Every row gives one point. To make a cloud, some directions were put in groups of two or more. Within a group, all points are equally far from the middle, so they leave a hole (a ring in 2 directions, a hollow ball in 3). The other directions are filled evenly. Then the cloud was stretched, turned, moved and blurred a little. Count the holes, and give their numbers of directions, smallest first.
(in the rows, 128 means zero)

Cloud, 22 rows:
[[171 107 145]
 [181 116 165]
 [107 114 173]
 [ 88 105 130]
 [173 105 178]
 [131 105 196]
 [120 108 188]
 [ 96  91 122]
 [ 76 135 110]
 [108 124 185]
 [ 99 166  82]
 [136  86  98]
 [187 143 158]
 [117 172 113]
 [ 95  96 128]
 [172 111 142]
 [ 97 165 117]
 [164 105 127]
 [149 157  93]
 [161  98 169]
 [164 152 114]
 [114 162 192]]
Holes: 1 (2)

Cloud (47 x 6):
[[102 190 115 157 145 115]
 [126 187 118 157 147 155]
 [133 161 110  62  91 112]
 [ 92 120 101 125  97 107]
 [180 138 177 135  95 100]
 [145 196 145  97 141  75]
 [188 160 100 118 141  68]
 [166 173  93 163 163 119]
 [157 199 142 105 158  84]
 [160 192 129  96  92  93]
 [205 112 148  98 113 119]
 [173 115  95 157  89 128]
 [119 101 146  91 121  81]
 [163 159 184 140 156 140]
 [132 125 142  59 102 103]
 [206 120 153 104 150 138]
 [136 132 156  61 113 148]
 [117 162  97 111 108 179]
 [163 109 153 146 116  74]
 [201 126 170 121 139 139]
 [128 158 117  59 101  96]
 [116 161 161  78 171 129]
 [123  96 144 101 122  80]
 [156 146 172 157  85 114]
 [141 137  97  70 174  91]
 [117 148  80 101 146 170]
 [117 160 140 148  74 141]
 [142 151 145 179 135  80]
 [141 156 184 110  92 137]
 [ 91 168  79 111 139 105]
 [159 114 137  92 186  90]
 [157 100 144 103 131  68]
 [116 133 136  68 157  78]
 [159 113 142 161 172 131]
 [ 99 169 140 154  95  98]
 [162 143  90 166 167 125]
 [148 168 104 178 139  90]
 [152 169 183 133 166 127]
 [188 149  95 152  88 135]
 [151 122 108 172 114  84]
 [138 173 120 181 154 110]
 [161 143 147 172  84 132]
 [120 127 139  73 176  92]
 [126 157 143  63 171 136]
 [208 125  99  95 107 126]
 [152 168 115 167  76 118]
 [162 170 117 168 131 164]]
Holes: 3 (2, 2, 2)

Cloud (77 x 8):
[[178  76 135 159 137 121 187 142]
 [133 145 155 155 205 100 145  79]
 [109 171  95 126 108  89 162 126]
 [150 160 145 147 207 103 128 104]
 [141 126 135 111 138  56 182  90]
 [183 116 173 104 150  92 155 139]
 [163 121 135  88 184 103 166 120]
 [101  99 169 131 103  73 138 138]
 [148  91 160 111 130  89 176 113]
 [ 92 129 174  72 180  85 152  91]
 [104 111 140  86 177  80 120 165]
 [118 118 110 172 193 126 118 115]
 [ 98 124  91  82 137 173 195 164]
 [131  85  93 158 156 103 102 127]
 [116 105 117 146 165 198 157 109]
 [149  84 152 172 135 115 133 144]
 [ 97 127  94 209 124 108 183 104]
 [ 71 100 115 132 111 123 160  87]
 [ 90  50  84 106 152 112 123 159]
 [113 121 131 137 195 134 151 125]
 [148  73 151 182 136 100 158  79]
 [121 133 155 167 116 120 152 154]
 [104  68 120 103 117 140 176  75]
 [152 106 153 159 114 110 176 189]
 [ 99  71 130 126  84 147 173 111]
 [182 116 119 103  98 135 161 133]
 [183  91 157 151 145 113 188 149]
 [150 110 151  95 190  66 109  94]
 [136  65 150 142  97 145 180 149]
 [ 97 122  93 168 105 123 181 106]
 [134 112 145 114 100  71 182 194]
 [128 102 127 102 170  95 177 149]
 [113 129 163 145 112 107 135 114]
 [ 75  53 125 154  89 140 167 111]
 [104  56 119 149 161 147 171  92]
 [118 111  86 153 166 132 114 126]
 [128  90 162 113 160  62 133 129]
 [ 96  98 115 110 146 114  99 146]
 [135  98 169 143 207 124 159 139]
 [ 84 104 135 160 159 124  94 134]
 [130 179 122 148 169  95 154 123]
 [106 140 146  80 121 119 116  72]
 [ 95  97  68  91 136 118 114 150]
 [145 118  73 113 148 125 128 133]
 [ 75 107 126 121  78  89 149 134]
 [128  97 109 105 108 138 207  91]
 [126 137  66 150 165  87 175 142]
 [ 87 102 151 174 120 132 206 137]
 [149 148 149 117  89  81 166 136]
 [113 136 133 110 167 151 141 139]
 [108 148 177 135 121 105 143 122]
 [136  68 134 186 120  97 183 135]
 [ 80 112 118 165 194  99 128 141]
 [103  74 131 157  94 107 132 113]
 [139  70  77 109 148 138 184 180]
 [ 98 137 100  99 135 137 177 114]
 [ 86  98 112 150 195  91 124 100]
 [ 92 109 205  87 112 111 135 127]
 [164 120 190 110 124  79 170  99]
 [137  88  94  90 176 123 135 123]
 [156  94 125 141  84 117 198 121]
 [161  79 182 159 172 104 142 119]
 [224  93 130 161 155 126 151  95]
 [125  64  96 184 118 116 205 124]
 [177 102  78 174 155 129 133 132]
 [108  73 136 150 161  62 113 138]
 [161 154 177 129 118 106 156 147]
 [103  40 130 176 129 123 149  68]
 [161 103  91 139 160 137 148 157]
 [ 90 113 123 149 153 147 128  66]
 [102  60  93 129  84 126 203 122]
 [115  88 163 104 114  84 162  96]
 [144  97 112 189 181  73 145 129]
 [171 115 123  77 112 137 138 122]
 [113  55 165 121 127 159 154  58]
 [140 129  69 119 163 135 125  99]
 [109 108  72 146 163 145 186 165]]
Holes: 1 (3)
